Each row of a before or after table is a point. The points were changed in one or more steps. Then noise was added and the rows were shuffled. The steps act on columns, c1 being the first. What was done? A step turns or swaps two columns, mirrors them in a line or flattens them onto one, adds a multiple of one to another, or multiplies or shifts one. Angles are multiples of 10 degrees, from the lower column toward the higher: turns from -170 to 170, lines from 10 to 170 but not 90. Use the fewest steps. Two steps may share a column if one is a turn and the other turns, adds or multiplies; they go together, in the order done. Otherwise the lowest column goes first.

Before, 8 rows:
[28 -15]
[-22 2]
[93 24]
[11 -21]
[-37 9]
[75 20]
[0 -76]
[-34 41]
After, 8 rows:
[56 -79]
[-51 -8]
[47 63]
[-22 16]
[30 -4]
[21 6]
[38 -64]
[-32 21]
Steps: mirror c1 and c2 in the line at 160 degrees

Before (8 x 4):
[-36 42 -26 69]
[-26 41 -34 41]
[-27 52 10 12]
[58 8 40 46]
[-76 -38 31 29]
[-67 26 -33 -4]
[-29 19 -39 33]
[42 -91 75 -26]
After (8 x 4):
[-76 46 30 -2]
[-65 -23 -33 13]
[42 52 75 -77]
[-26 -6 -35 58]
[-28 8 -38 38]
[-37 12 -27 80]
[57 25 38 41]
[-26 -31 9 43]
Steps: mirror c2 and c4 in the line at 70 degrees

Before, 12 rows:
[34 -60 47 -63 -56 -46]
[14 -39 -51 -37 20 25]
[-1 9 77 -70 -69 -50]
[-44 22 30 -14 42 74]
[23 4 15 -73 -14 -12]
[49 -26 -37 -48 52 -1]
[-14 13 33 26 25 38]
[58 -30 -3 -21 -15 52]
[-91 91 38 -18 -49 -1]
[-60 58 67 -22 12 23]
[-62 -12 8 3 10 78]
[-5 -19 -10 37 64 57]
After, 12 rows:
[-44 23 42 -11 40 73]
[51 -28 -12 -46 50 -18]
[-89 95 11 -17 -48 13]
[-60 52 26 -25 9 46]
[-15 10 25 25 23 42]
[13 -41 -3 -39 21 -4]
[-4 -20 16 37 63 37]
[31 -59 -6 -64 -55 -13]
[56 -29 21 -18 -13 41]
[-65 -9 38 3 11 63]
[19 5 -3 -70 -12 -4]
[-1 7 -1 -66 -71 -3]
Steps: flatten c3 and c6 onto the line at 60 degrees

Before, 8 rows:
[-36 55 -2 -41 -62 53 18 -48 -68]
[41 29 -29 -67 42 2 -26 -5 15]
[-20 39 -60 27 60 113 51 19 -28]
[6 -31 -33 13 -66 45 35 -78 52]
[57 13 9 32 0 30 -19 4 65]
[76 -1 -42 -5 -19 1 -39 40 -25]
[-39 -43 39 -39 -30 28 84 -53 -51]
[11 -74 12 -4 -63 44 -38 -28 51]
After:
[56 12 8 32 -1 74 -21 3 6]
[-37 53 -2 -41 -61 -34 18 -49 -79]
[76 0 -41 -6 -20 -19 -39 41 -12]
[10 -74 11 -5 -64 66 -38 -29 -10]
[-18 40 -59 27 60 31 50 21 -112]
[-41 -43 39 -39 -33 -30 83 -55 -50]
[40 31 -29 -65 43 15 -26 -5 6]
[6 -31 -32 12 -66 68 33 -77 -14]
Steps: turn c6 and c9 by -60 degrees

Before (10 x 12):
[-128 -6 -8 34 23 20 -42 -8 -27 -1 7 20]
[-2 -10 66 9 9 40 -68 -37 25 -25 44 -52]
[-68 -2 20 11 18 22 0 -52 8 47 -20 -19]
[14 -9 101 200 -53 -32 -7 -17 -30 58 117 67]
[-2 -44 19 78 42 36 -54 103 21 -13 -34 43]
[-18 33 82 1 27 16 -73 -46 -28 -16 -23 -26]
[-17 15 13 8 12 10 -23 -44 73 -66 -34 11]
[-5 13 70 56 53 -39 -58 56 44 -16 -1 -36]
[25 28 12 -9 39 3 -95 -45 126 -13 -16 33]
[-5 8 -16 28 31 17 -80 -26 3 -25 -29 -55]
After, 10 rows:
[-16 34 80 2 26 18 -76 -46 -30 -17 -24 -103]
[26 30 13 -6 38 3 -95 -44 129 -14 -16 -60]
[-67 -5 20 7 18 24 -1 -52 8 45 -17 -18]
[1 -11 68 10 7 39 -70 -39 26 -29 43 -119]
[-131 -9 -9 38 23 22 -40 -12 -28 -1 6 -21]
[-7 17 71 54 53 -39 -57 56 42 -17 0 -92]
[-2 9 -12 28 32 18 -79 -25 3 -22 -25 -135]
[-19 15 14 11 15 9 -26 -44 70 -64 -34 -11]
[14 -10 102 197 -50 -30 -5 -17 -31 60 117 60]
[0 -41 19 74 42 37 -52 102 22 -14 -34 -15]
Steps: add 1 times c7 to c12

Before, 14 rows:
[0 -43 10 86 23 18 18 5 33 -12 -14 16 -29 -42]
[17 26 -18 37 17 -14 -42 35 8 -45 -14 12 24 -63]
[-22 44 -26 24 36 -8 23 5 1 -76 -14 -56 -39 83]
[43 -9 -11 33 3 -12 43 -34 -35 15 27 -12 31 -54]
[-57 35 -32 -35 19 -91 34 43 40 -18 -8 -87 -69 40]
[-3 29 8 72 -45 40 2 13 -7 -5 60 27 -22 -48]
[-31 -11 101 -10 -43 -40 -24 -89 -67 18 -47 -6 42 -37]
[58 -8 53 20 -51 -49 -62 -94 -45 68 -35 41 9 -22]
[-44 28 -49 -36 32 33 37 71 27 22 -21 -72 -24 65]
[-47 -19 -25 -48 -19 -52 7 -42 -17 -26 -26 34 -4 24]
[49 -66 46 -5 -50 24 -17 0 -72 -8 8 -22 -32 -18]
[-16 -8 32 -43 -27 -43 14 -1 61 -49 2 -50 21 91]
[-23 60 18 -77 63 -47 61 37 32 -27 -19 -12 -49 56]
[-7 -26 66 37 -27 -92 -21 -17 -71 21 -17 47 51 20]
After, 14 rows:
[43 -8 0 9 12 -11 43 -32 -25 17 30 -12 44 -51]
[-5 27 -35 70 -31 42 2 13 12 -5 59 23 15 -50]
[-19 61 60 -44 15 -45 62 34 8 -28 -21 -15 -79 58]
[-7 -29 9 5 -70 -94 -22 -17 -59 21 -15 46 64 17]
[-22 45 17 42 42 -8 23 6 11 -73 -15 -57 -20 81]
[-57 35 0 3 35 -94 38 43 31 -18 -9 -84 -78 38]
[-46 -20 -27 -37 11 -53 7 -43 -30 -27 -28 32 -28 26]
[-2 -40 25 87 0 16 18 9 56 -13 -18 18 17 -45]
[-30 -13 14 -28 -110 -41 -26 -88 -72 16 -47 -5 34 -39]
[-16 -6 -5 -47 -40 -43 16 -4 47 -45 0 -53 -6 88]
[49 -65 -21 11 -64 27 -21 -3 -73 -7 7 -18 -30 -20]
[-42 26 5 -20 58 37 38 72 16 22 -20 -75 -40 65]
[59 -9 -17 15 -71 -49 -62 -96 -40 69 -35 40 18 -21]
[17 26 6 20 25 -11 -44 37 22 -47 -13 11 42 -64]
Steps: turn c3 and c5 by -60 degrees; add 0.3 times c4 to c9; turn c4 and c13 by 30 degrees

Before:
[38 18 36 25 -28 -9 74 4 28 -46 41 -43 53 -15 -60 -1 21 23 -47 -21]
[-78 50 -105 -97 26 -13 3 -9 -9 -17 -40 -50 13 -60 -42 -11 12 -28 11 -27]
[66 44 39 40 22 -50 1 -8 24 11 -51 -12 41 -12 -61 9 24 79 -48 14]
[-18 22 1 17 2 -50 -1 -19 -12 -49 102 -40 38 -10 -39 -26 -26 7 17 9]
[-20 27 5 -29 -48 6 -17 -8 -4 -27 -34 -55 12 17 14 -1 27 8 12 -5]
[4 43 27 -29 -7 -23 98 -8 -8 -24 -63 106 1 -51 -55 -7 -4 24 5 42]
[-20 15 -22 37 13 -38 15 -36 11 -49 -62 -52 54 6 25 -19 -21 2 -55 12]
[41 -44 40 -45 5 -2 -1 -15 -13 -17 145 -48 -110 16 -27 -31 -177 -23 -19 -11]
[-154 -9 47 33 11 -15 -1 -14 0 0 -34 -50 -91 -54 -55 -11 21 -10 3 -11]
[32 19 42 19 5 -56 7 -52 69 85 -69 -59 -19 1 -18 11 7 -20 130 -16]
[69 31 62 -10 39 3 -7 -33 -6 -24 -27 -60 54 7 -13 34 16 -29 -45 3]
[70 53 53 -18 -26 -7 53 -48 -9 -20 -19 -25 -105 -22 145 -26 19 -15 -9 9]
[18 42 57 35 -26 -75 -9 -8 38 15 -9 -54 55 -11 -56 65 -7 -1 -47 -5]
[52 33 60 3 -25 -57 36 -30 31 -48 -43 52 56 -76 -39 -25 0 57 5 -31]
After:
[51 36 62 7 -27 -58 36 -30 32 -48 -41 50 59 -83 -36 -27 -2 59 3 -31]
[40 -43 40 -43 5 1 0 -15 -14 -17 143 -51 -111 7 -24 -34 -176 -23 -19 -9]
[-17 23 0 16 2 -49 2 -18 -10 -51 102 -40 37 -18 -37 -24 -25 6 18 10]
[2 45 27 -29 -12 -22 96 -6 -10 -24 -63 110 0 -52 -55 -7 -4 25 7 42]
[37 19 36 26 -28 -10 70 3 29 -46 44 -42 53 -13 -61 -2 18 23 -48 -20]
[-75 50 -106 -95 25 -10 3 -11 -9 -18 -37 -52 14 -66 -43 -10 12 -28 12 -29]
[72 52 56 -19 -25 -5 52 -48 -10 -24 -21 -29 -108 -28 148 -26 18 -16 -7 10]
[-154 -8 46 31 12 -15 -3 -12 1 -1 -33 -50 -94 -57 -55 -13 25 -9 7 -10]
[16 40 57 35 -27 -74 -7 -8 35 15 -7 -55 55 9 -58 67 -6 0 -46 -5]
[69 31 61 -12 42 5 -7 -33 -7 -24 -28 -60 52 16 -14 31 16 -28 -46 4]
[-22 15 -22 32 14 -33 14 -36 9 -49 -62 -47 54 1 29 -18 -22 4 -51 12]
[31 19 41 16 6 -57 7 -53 70 85 -68 -60 -23 5 -17 12 4 -21 126 -17]
[-17 27 2 -31 -49 8 -15 -5 -1 -24 -36 -57 11 17 13 -2 29 7 13 -5]
[69 44 38 42 23 -50 2 -7 27 7 -50 -9 42 -11 -63 11 29 80 -49 16]
Steps: add 0.3 times c16 to c14

Before:
[11 -37 36 -32 17 -35 -23 5 5 -22 -32 25 -11 12 -5 54 22 5 49 -24 23 35 -47 8 -9 43 -15 -16 18 10 17 -85]
[44 -37 -95 -24 0 -45 -107 -85 72 -92 -46 5 -63 -32 38 27 -57 25 4 3 -45 -52 31 39 14 -57 69 3 23 -79 -96 8]
[16 22 85 -29 69 -4 -27 57 -63 17 -2 62 9 -52 -64 -64 1 -8 16 -6 -1 21 -13 -13 -43 17 -60 -34 19 5 14 -60]
[-22 0 93 -1 114 -25 -55 -61 -15 -28 12 87 18 45 -64 -46 6 -21 54 -14 -3 43 -43 42 -42 25 28 5 -20 20 40 -32]
[24 27 33 -18 50 -49 32 19 25 -27 27 -78 63 -28 35 -28 53 44 -6 -6 7 -39 28 22 8 -112 -35 -53 -107 -26 6 8]
[-40 -4 28 -64 76 -12 -46 7 -66 38 -4 63 39 -7 15 -3 -3 23 32 -31 -47 -10 -27 48 11 20 8 -39 21 37 52 -76]
[-35 55 65 -51 52 -45 27 -42 -28 33 -9 76 -62 -28 9 22 -5 -17 5 -47 24 27 -45 -7 12 22 20 5 -50 85 1 -48]
[66 -28 -69 -24 -23 26 -50 -3 22 -64 -77 -10 -48 -17 30 36 -12 43 21 62 -7 -69 34 44 1 -110 13 36 4 -104 11 36]
[-32 -26 11 -39 -35 -35 -29 -39 83 27 -8 -93 53 -17 -45 -54 51 16 -23 18 -40 -9 86 -15 44 -72 17 -79 -89 -32 20 53]
[27 -70 -47 -28 -15 -84 -61 -32 30 -34 -40 -36 -66 -10 34 -1 -32 41 25 41 -11 -34 24 0 -9 -82 80 -65 21 -27 12 28]
After (10 x 32):
[9 -37 30 -32 79 -36 -22 3 8 -24 -36 25 -9 10 -7 52 21 4 47 -21 25 39 -47 8 -9 46 -15 -19 19 13 18 -86]
[23 27 30 -18 109 -49 30 18 23 -27 28 -78 68 -32 32 -29 58 47 -5 -12 4 -41 31 20 10 -114 -31 -54 -109 -26 7 9]
[44 -34 -95 -23 65 -44 -106 -84 71 -96 -46 7 -68 -30 35 30 -58 30 7 3 -43 -51 28 39 15 -58 65 3 23 -79 -94 11]
[-35 1 27 -64 135 -14 -47 7 -69 41 -7 61 40 -9 16 -7 -1 21 28 -34 -47 -10 -28 49 8 21 7 -40 25 38 52 -77]
[-33 55 64 -50 112 -48 24 -41 -28 35 -10 79 -61 -28 5 21 -4 -19 3 -44 26 30 -47 -9 15 23 20 4 -50 85 2 -46]
[-26 1 90 1 174 -24 -56 -58 -18 -28 13 87 19 41 -63 -46 8 -24 55 -15 -5 45 -42 40 -43 26 28 3 -18 22 36 -28]
[-37 -25 13 -40 21 -40 -31 -41 85 27 -7 -91 53 -16 -42 -54 51 16 -26 18 -38 -5 84 -13 45 -70 18 -77 -91 -32 22 52]
[65 -27 -70 -26 35 25 -49 -1 25 -64 -75 -10 -47 -16 31 36 -13 41 22 59 -5 -70 33 44 -2 -110 15 32 -2 -103 10 34]
[16 18 85 -28 130 -4 -30 61 -63 14 -5 58 11 -55 -64 -64 -2 -10 17 -2 -2 15 -10 -13 -43 16 -58 -35 18 11 20 -58]
[26 -69 -43 -31 47 -80 -63 -31 30 -30 -40 -34 -69 -6 34 -4 -32 40 26 38 -11 -37 23 -2 -5 -86 81 -63 22 -27 13 31]
Steps: shift c5 by 60

Before:
[-15 37 -22 54 -21 -28 -33 -16 14 29 -5 24 6 -93 -117 -32 -11 -14 -42 19 -14 33 22 -11 -45 16 -37 45 -21 -7 18 26 30 42 6 56 40 43 23 48 50 45 -80 0 -12 -3 -2 2]
[7 30 -21 63 -23 -115 -23 51 -12 29 -6 19 -17 -40 -42 -38 30 -20 0 5 -8 66 -73 25 -52 30 16 -50 -28 18 -11 -47 15 5 -55 46 -30 27 18 -65 -152 23 36 -52 15 -58 53 -18]
[6 -54 -47 -4 -21 -45 12 -22 3 20 18 51 -57 -84 16 -39 35 -32 4 -50 8 14 6 42 -46 -195 19 -38 -31 18 -11 -20 11 42 21 28 -13 -39 -105 1 13 -26 -30 -4 47 -17 -27 15]
[-40 4 -1 21 -19 -122 -38 92 17 -14 31 -16 -17 15 -19 59 29 -23 5 6 8 10 8 5 -49 28 25 13 -10 4 13 46 16 -111 7 35 43 34 34 -31 38 41 -44 32 -16 -52 33 136]
[-39 14 -157 -15 27 -57 33 -23 4 -9 21 34 5 -11 -24 -45 -117 -16 22 31 -27 67 -9 62 27 30 10 49 6 59 35 -55 -16 5 22 -41 163 11 -145 27 46 -14 34 5 -23 43 42 -17]
[-12 14 -18 124 23 -20 -40 -6 21 10 -2 10 9 -37 24 -9 23 -21 22 -72 -50 51 4 -63 -34 18 18 39 -29 35 44 49 15 27 -93 -137 -10 48 -122 44 30 9 -15 -23 12 -65 -9 -30]
[-63 -5 5 -12 -20 -56 -16 -22 0 -20 6 36 6 -2 35 -7 16 -24 24 -29 -4 -68 32 50 -58 18 3 15 -20 97 -5 34 7 45 -5 55 -4 -28 30 44 3 -10 -13 9 4 -57 39 56]
[-43 -61 22 52 -18 3 -40 -17 3 27 38 37 13 13 35 -36 6 -23 17 2 16 17 -10 57 -52 -54 47 36 -24 96 4 49 15 17 5 60 -15 -29 -44 -66 39 45 3 0 5 30 -75 34]
[-17 24 7 -7 114 -17 167 -13 14 -24 30 41 -151 -15 29 19 -34 -23 -16 -45 6 3 -2 39 -70 32 40 -28 -18 -21 -9 -14 -27 -40 20 17 19 48 25 5 52 51 -6 11 -24 17 -24 -20]
[-11 8 10 -7 -13 -16 -39 -23 -46 2 14 17 -2 -52 32 -29 -117 71 -23 30 14 -38 21 16 -43 8 47 36 76 2 9 -46 37 -38 -34 68 18 -157 33 49 14 29 14 15 27 -49 15 16]
[-55 10 15 -5 46 6 -11 18 -5 38 2 -212 -56 -32 -13 -44 9 9 2 0 -68 54 1 33 -43 -10 33 -23 -30 -3 31 41 -8 33 -19 -23 -15 -6 6 -68 -9 -26 21 33 -17 -53 -44 -13]
After, 11 rows:
[7 28 -21 60 -25 -115 -21 50 -13 31 -21 20 -16 28 -44 -33 26 -18 -6 -34 -5 66 -75 24 -50 30 16 -27 -28 20 32 -48 15 4 -55 46 -32 -51 14 -74 -151 24 35 -53 10 46 53 -17]
[-11 14 -15 125 21 -21 -43 -7 25 7 -16 12 13 54 23 -8 22 -18 23 -93 -51 49 4 -65 -32 17 18 -47 -27 34 -23 50 15 28 -93 -134 -10 40 -124 40 29 8 -16 -19 15 2 -11 -28]
[-62 -5 6 -9 -19 -60 -18 -21 -3 -16 2 35 5 -2 38 -9 14 -23 23 -59 -4 -69 34 51 -60 16 5 30 -26 98 6 36 7 46 -5 52 -4 16 27 36 6 -7 -11 10 3 27 42 59]
[6 -54 -47 -8 -20 -42 15 -21 3 20 -2 49 -57 67 15 -38 33 -34 4 -49 12 14 10 41 -45 -198 21 39 -29 18 55 -18 10 43 22 29 -15 -39 -103 60 14 -27 -28 -4 46 -19 -27 18]
[-39 16 -158 -12 24 -56 31 -22 6 -9 78 35 6 28 -25 -44 -117 -14 19 55 -26 66 -9 62 28 30 8 -10 7 60 -26 -52 -18 8 21 -43 166 47 -145 17 47 -14 30 9 -21 -10 40 -20]
[-39 2 -3 20 -22 -122 -38 92 17 -16 15 -14 -18 -6 -23 62 29 -23 3 -29 9 10 8 2 -45 28 28 -35 -8 5 -19 46 17 -113 8 34 40 12 35 -39 38 44 -45 33 -12 47 33 136]
[-44 -63 22 54 -17 -2 -43 -17 2 26 35 35 12 -10 33 -34 7 -24 18 22 13 18 -7 58 -53 -57 46 32 -24 93 -12 45 18 14 1 59 -15 36 -42 -49 36 42 4 -1 5 -19 -77 35]
[-9 7 10 -8 -11 -18 -36 -29 -47 -1 71 18 0 51 30 -24 -118 73 -24 -7 12 -40 20 17 -41 7 48 156 77 1 19 -44 40 -37 -33 71 15 37 29 46 15 31 9 16 27 56 14 17]
[-17 23 6 -8 115 -19 168 -13 12 -21 46 38 -154 8 29 20 -30 -22 -17 -27 7 6 -3 39 -68 33 37 -49 -19 -22 20 -11 -25 -39 19 13 18 -27 25 -4 50 48 -7 14 -21 -38 -24 -19]
[-54 11 14 -3 48 10 -11 19 -3 34 -3 -212 -54 43 -12 -43 9 11 1 -35 -69 52 2 29 -45 -11 35 6 -29 -3 -11 42 -8 34 -20 -22 -16 -26 5 -61 -5 -27 20 32 -18 41 -43 -13]
[-16 37 -26 55 -25 -26 -32 -17 17 27 0 24 8 92 -116 -30 -12 -18 -37 14 -16 33 23 -14 -44 15 -38 -42 -21 -4 31 24 29 46 10 54 40 46 24 40 52 46 -78 1 -9 17 -4 2]
Steps: add -0.5 times c17 to c11; turn c14 and c31 by -150 degrees; mirror c20 and c46 in the line at 20 degrees; add -0.3 times c26 to c40; turn c28 and c38 by 90 degrees
